Every row gives one point. To make a cloud, some directions were put in groups of two or more. Within a group, all points are equally far from the middle, so they leave a hole (a ring in 2 directions, a hollow ball in 3). The other directions are filled evenly. Then the cloud was stretched, turned, moved and blurred a little. How many holes are there, and how many directions does each take, smallest first?

Cloud:
[[-45  60]
 [-61  46]
 [-13 -57]
 [ 13  61]
 [ 42   2]
 [ 39 -12]
 [-20  68]
 [ 34  42]
 [ 32  44]
 [ 38 -17]
 [ 12  62]
 [-32  66]
 [-75 -19]]
Holes: 1 (2)

Cloud:
[[ 23   1  75]
 [ 26  22  72]
 [ 10 -63 -52]
 [ 38 -85 -25]
 [ 50 -53 -35]
 [ 43  14 -30]
 [ 27  20 -34]
 [ 20   2 -31]
 [-21  63   8]
 [ 61 -95   8]
 [ 35  13  37]
 [-32 -20  -4]
 [-24 -27  20]
 [-23 -33 -52]
 [ 45  51  17]
 [-26   0   3]
 [ -2   4  57]
 [-23 -36 -21]
 [-12  49  11]
 [ -4  31 -18]
 [  0 -58  17]
 [ 15 -67   4]]
Holes: 0

Cloud (27 x 4):
[[ 15  51  22 -40]
 [ 28 -43 -67  36]
 [-68  26   4  15]
 [ 56  -2  17 -24]
 [ 32  78 -60  -9]
 [ 20  58 -83 -14]
 [ -7 -50 -27  69]
 [ 34 -25 -23 -46]
 [-41  -1  49  10]
 [-22 -30  49  33]
 [ -8 -39 -23  79]
 [-41  20 -83  19]
 [ 64  12  30  34]
 [  6 -47 -57  56]
 [ -8  -3 -51 -56]
 [ 16  55   1 -50]
 [-69  12   2   7]
 [ 65  61 -39  32]
 [-62  41 -20  35]
 [ 57  73 -32  34]
 [-24  20 -95  20]
 [  2   5   8  92]
 [-64  39 -13  30]
 [ 75   2   0  10]
 [ 72  -3   6   2]
 [ 10  84   0  56]
 [  9 -17  41  71]]
Holes: 2 (2, 2)

Cloud, 27 rows:
[[-15  72 -14  57]
 [-59 -16 -41 -16]
 [  4  32 -47 -81]
 [-12  19 -16 -95]
 [ -3  44  -4 -89]
 [ 36 -31  52 -49]
 [ 62  54 -35 -33]
 [ 16 -64   0 -70]
 [ 14 -11 -28  90]
 [ -3  51  34 -42]
 [  7 -45   5  68]
 [ 27  17  57 -14]
 [-22 -54  -1 -40]
 [  2 -53 -16  65]
 [-16 -53 -43  63]
 [ -4   9 -70  53]
 [ 59 -39 -53 -28]
 [ -4  36  38 -62]
 [ 73 -48   1 -20]
 [ 32  35 -65 -36]
 [-52 -58   0  19]
 [ 45  40  43 -13]
 [-27 -65   2  45]
 [-74  44 -36  18]
 [ 78 -28 -42 -23]
 [ 79 -42   6 -22]
 [  5 -53 -44  35]]
Holes: 1 (3)

Cloud (52 x 6):
[[-82  52  11  -4 -37 -22]
 [ -9 -10 -27  59 -49  21]
 [ 28 -49  12  20 -23 -36]
 [  2   6  83  22  14 -11]
 [ 11 -53 -38  26 -11  -1]
 [-58  37  41 -24 -36 -74]
 [  6  30 -15  44 -72 -19]
 [ 44  41 -13  24   5 -22]
 [ 19 -34  68 -28  10  12]
 [-48 -57  17  35   6   8]
 [ 19 -48  29  24 -35 -35]
 [-33  75   2 -46 -27 -26]
 [ 19  38  53 -14 -32  45]
 [-28   5 -46 -81   4   3]
 [ 27  54  10 -38 -64   7]
 [-75 -19 -17  32  28 -20]
 [ 33 -10  70 -42 -14  15]
 [ 36  24 -12  57 -23 -12]
 [ 27  10 -44  44  -3  21]
 [ 54 -15   7  -1   7 -42]
 [-13   9  93 -51  -6   1]
 [ -3 -37   1 -38 -70 -13]
 [  2  19  65  41   5  11]
 [-48  69   5 -43   0   2]
 [  6  44  -7 -22 -72  43]
 [-88  31   0 -36 -21  15]
 [  5 -45 -54  19  -6 -20]
 [ 53 -25   7  -4   7 -34]
 [-17 -33 -42 -19 -61  -1]
 [ 51  30   5  -6  11 -37]
 [-31 -30  30 -51   3  58]
 [-57   5  16 -10 -63  51]
 [-80   1 -16  41  11 -21]
 [-40  -3  20  47  23  30]
 [-20  17 -60 -62 -27  20]
 [-30  43  49   0  24  22]
 [-21 -30  61 -26 -71 -17]
 [-41 -35  25 -20  48  26]
 [ -6 -31  60  24 -57 -36]
 [-81  17   9 -49  -8  32]
 [ 12  44  21 -17 -87   8]
 [-55  57  29 -26 -39 -60]
 [-30 -49  65  24  -3 -40]
 [-47   1   8 -88  -9 -48]
 [ -2   0  -5 -56 -55 -57]
 [ 12  21   7  52 -71 -20]
 [-17 -41  49 -48  19  35]
 [-45  72   7 -40 -33 -33]
 [ 23 -20 -42 -55  22  13]
 [-13   2  -6 -95   2 -35]
 [-19  14 -55  11 -69   8]
 [ 29  50  21 -31 -61  26]]
Holes: 3 (2, 2, 2)

Cloud (89 x 8):
[[-71 -22 -69 -11  33  26  -7  -1]
 [ 13 -43  52  21  -5   7   5  17]
 [  9 -11 -57 -15  78  -8  29  16]
 [  2 -12  30 -64  30  37  22 -49]
 [-20 -49  -3  28   9  28  -4  39]
 [ -8   7  -5   6 -53  23  27  30]
 [-20 -31 -46  11  65 -14  41  20]
 [ 30 -30  22  34  10   8 -12  48]
 [-18 -28 -37  57  32 -38  -1  -3]
 [ 42 -52 -33  43  24  -8   7   9]
 [-36 -18 -26 -21  59 -38  16 -49]
 [ 59   9  17  22  42   1  17 -18]
 [-47 -47 -47 -15  29   8 -16 -36]
 [  4 -31  19  12  65  28 -10 -37]
 [-26  -4 -26  45  46 -35 -36  13]
 [-56  18 -38 -51   7  47   2 -53]
 [ 46  11 -33  -5  43  57   3   8]
 [ 36 -26   7  -9  23 -36 -15  34]
 [ 19   5  -9 -68   7   1 -25   3]
 [-38 -30   0  39  57 -19  -3 -36]
 [ 43 -32 -57  23  51  10   8  25]
 [ -9  18  12 -46 -11   3 -47 -34]
 [  4  -6 -53 -43  39 -12  35 -39]
 [-57   0 -30  37  57   3 -13  36]
 [ -7 -16 -19  45  80 -14  22 -24]
 [  4  -8   1  17   4 -19   5  73]
 [ 27   3 -26  12  58  14  46 -45]
 [-18  66  13 -17  38 -12 -20 -30]
 [-12  -5   7  47 -12  31 -29 -27]
 [-81  35  40  -4  17   7  14  12]
 [ 25 -40 -18 -39  53  30  19 -37]
 [-63 -33  22  -3 -16   7 -10   0]
 [-43  -4  38 -29 -42  17 -11  18]
 [ 57  -9 -28  -7  55  43 -11 -30]
 [  5   2 -29  21  49 -17  14 -67]
 [-22  -7  25  52  -4  18 -29 -14]
 [ 52  18  -7 -38  55  43   5  -8]
 [-16  25  -8 -57 -19  38 -16 -46]
 [-43  28  21  -1  -2   5  53 -54]
 [-90  31 -49 -34   8   7  10 -10]
 [-55   0  -9  49 -16 -26   3   3]
 [-67   9 -18   3  12  18  70 -13]
 [-25  17 -15 -23   8  26 -39  43]
 [-49  64 -19  -7  19  -3 -16  14]
 [  0  -1  37  -9  14  33  72 -12]
 [-18  30  22  27  67  -1  26  18]
 [ 36  20  15  -3  22  23 -51 -11]
 [-50   7 -24  13  41  33 -22  42]
 [-42 -24 -52  52  29  17 -10 -36]
 [-13  33 -64  21  74   2 -27  -8]
 [-38  -9 -27  51  46  11  48   7]
 [ -6   3 -19 -35  60 -34  15  30]
 [-26  -2  -8   1  22   3  61 -60]
 [-31 -47   0   8  52  24   2 -37]
 [ 15 -20  22  12   5   4 -36  50]
 [ -8  16 -14  27  95  10  11 -44]
 [ 55 -15 -20 -32  24 -21 -12 -22]
 [-22   7 -58 -16  59  62 -10   6]
 [  3 -51 -18  32  -4  38   2 -26]
 [-24   2  40  32  21   0  57   8]
 [ 38  -5  13 -49  45  30  37 -45]
 [-21  11 -45 -48   2  20  41  33]
 [ 27   0  48 -22  41   5  51 -31]
 [-55   6 -51  -4  24  14  18 -72]
 [-25  44 -52 -20  33   9 -36 -46]
 [-53  26  -3  10  58  51   4  15]
 [  4 -29  15 -56  11  -9 -27 -30]
 [-10 -43   6 -15 -36  -8 -28 -11]
 [  2  -8  17 -31 -36 -33  -2  27]
 [-47  41 -29 -43  69  54  10 -40]
 [-25   3  47 -51  23  36  10  14]
 [-85  11  18 -26   5 -17 -12   3]
 [ -4   8   6   1  12  49  53  43]
 [-16  24 -29 -57  72  34 -24 -28]
 [ 13  32  47 -43  41 -18  29  -6]
 [  3 -12  -4 -11 -56  22  -8 -22]
 [-38  20 -24   6  -1 -29   6  56]
 [-12  -8  -9  48  73  29 -14 -30]
 [ 22 -29 -59 -21  -2  23 -15 -30]
 [-60  -7 -29  28  39 -10  33  45]
 [-22 -12 -19   8  94   3   0 -55]
 [-15 -13  31  37  31 -35  24  31]
 [-68  10  31  -7  11  38   3  24]
 [-73   6  41  28   2  -8   9  -4]
 [-30 -37 -15 -32  -4  23  40  37]
 [  2  -3 -59  38  17  -6  10  52]
 [-36 -38 -72   9  47  23 -17 -35]
 [-27  22   7 -11  13  80  18   0]
 [-36  40 -32  40  54  31  28  11]]
Holes: 2 (2, 6)

Cloud, 87 rows:
[[ 26 -16 -41 -32  19  14   7  -5 -38]
 [  7 -25 -13 -32  46 -14  -5  38  45]
 [ 24 -38  33 -55  -7 -59  19 -14  12]
 [-12  20   6  -7  -3 -35  21 -73 -20]
 [  5 -95   7 -19 -10  54  -3  14  12]
 [ -4 -13   8 -19  18 -31  17   6 -79]
 [ 40  27   6 -50 -37 -56   0 -47  12]
 [ 40  13  64 -19  13 -47   1 -34  10]
 [-19 -42  30 -20 -28  32   9  30  -6]
 [ 55  -1  11  -2 -31 -46 -53   1  51]
 [ 41  50  -8  28 -19 -25 -22 -18  26]
 [-37 -33  16 -10  28  16   6  28   8]
 [-38 -48   1 -68  44  58 -25  25 -14]
 [ 65 -33  21 -13 -34 -70  -8  12 -10]
 [  1 -66 -12 -71 -10 -47 -34  30  -8]
 [-11 -54   4  21  38  24   6  12   2]
 [ -3 -12 -30 -61  55  30  27  -1 -31]
 [-15  -7   2 -18 -21   8  43   5 -24]
 [ 22 -30  60   4 -32 -34   1 -18 -58]
 [  2 -14  -4 -22 -14 -55 -21  -2 -80]
 [-12  -3 -55  -8  28 -17 -42 -21 -14]
 [-25  35   2 -45  14  43  26 -29 -11]
 [ 19  12 -29 -22  46 -27 -69 -28  14]
 [  0   5 -13 -48  44 -27 -34 -30 -53]
 [-16 -55  -5  13 -22  16 -28  15  32]
 [ 38   5  20 -62  -5 -11 -23  26  12]
 [ -2  32 -19  23  44   6  -4  18 -31]
 [ 37  46  11  -2  24 -23 -17  18  30]
 [ -2 -57  31 -34  -2   2 -35 -70  48]
 [  9 -59  45  25 -28   6  -3 -84  37]
 [ 12 -43 -17 -11  39 -34  18  -1   7]
 [-42  15 -23 -40  23   2 -52  31 -46]
 [ 21 -21 -32  -1 -26 -57   1 -42  -9]
 [ 19  -1 -15 -41 -55 -13 -40 -15   2]
 [ 10  51  16 -39  15 -18 -13 -75  -3]
 [-11  11  -5 -45   3 -41 -38  10 -81]
 [ 26 -74  -3  -6  -4 -14 -47   5   4]
 [-24 -23   8 -33  50 -31   6  14 -21]
 [-28  28  26 -35 -49 -27  -8 -11  -1]
 [ -9  -6 -12 -34  25  36 -34 -56  63]
 [ 36 -34 -63 -33 -17 -27 -47  31  10]
 [ 13 -54  28 -22 -18 -63  -8 -77  34]
 [ 16  30  -9   4 -21  37   8 -17  15]
 [-17 -33 -44 -27  35 -12 -29 -34  58]
 [ 37  -9  16  -8 -28 -30 -39 -63 -25]
 [-55 -35  -9 -37  25   8 -22  29  -1]
 [-32  29  36  29 -32   2 -18 -22 -21]
 [ -8 -53  32 -33 -44   8  14  -1 -37]
 [  2 -73  30 -15 -26  31  43 -20 -40]
 [ -2 -45  -7   8 -22   5 -35 -43 -29]
 [ -6  -5   2 -58   6 -23  -7  -3 -79]
 [ 61  -3  -2  21 -35 -51  -8 -49  40]
 [ 33 -20 -17 -78  51 -34  -2  26  12]
 [-15 -55  32 -32  33  20   6  21 -59]
 [-38  29  27  12  -2 -13 -37 -41 -10]
 [ 14  31  -5 -71  51 -44 -37  29 -38]
 [-26 -10 -24 -86  50  19 -29  23  27]
 [ 43 -21 -17 -49  56 -36 -15  38   8]
 [ -2  43 -14   5  18   9 -24  49 -38]
 [ -3  33 -22 -39  31 -48 -24 -60  38]
 [ 25  43   9  -1  48  -6  21 -60 -30]
 [ 21  21  29  14   7 -10  50 -29  14]
 [-29  -7 -32 -25 -10  -8 -19  24  51]
 [-29  24 -12 -82  48   4 -37   5   4]
 [-20 -82  12 -10 -25  32 -21  -4  36]
 [ 36 -58   3  17 -37 -22 -18 -37  58]
 [  5  23   9 -74  46  18  15  13  14]
 [-14  10  83  11 -25  16  28 -30 -22]
 [ 19 -22   2 -69 -13 -40 -13 -60  38]
 [ 25  15  -5 -41   4 -69   8 -59  36]
 [ 23 -72  12 -65  -1 -14 -23   8  40]
 [-38 -43  14 -21 -33  30   0  19 -26]
 [  6   8  -4 -35  33 -45  31 -25  14]
 [-28 -38   3  14  17  14 -44 -30  29]
 [ 39   5  67  23 -11 -11  29 -80 -43]
 [ 30 -22  10  21  -3  15  50 -47 -36]
 [ 45  40  24 -15 -33 -31 -34 -55  -5]
 [ 62  34 -13   6   7  -6   3  -2   0]
 [  4  -7  14 -13  32  28 -40  16  47]
 [-31  -3  35 -51  21  31 -16  29 -10]
 [ 41   5  49  12  32  16  -8 -37  30]
 [ 19  -7 -25 -43  15 -11   4  63 -36]
 [  8 -56  50  23  15   6  18 -89  -6]
 [ 23  35  20 -26  58  -3 -19  22 -28]
 [-33 -36   0 -10 -20  72  22 -16  17]
 [-19  13  59 -30  43  -5  23 -59 -16]
 [ -3  32  62  -5  17  16 -12 -11 -50]]
Holes: 1 (8)
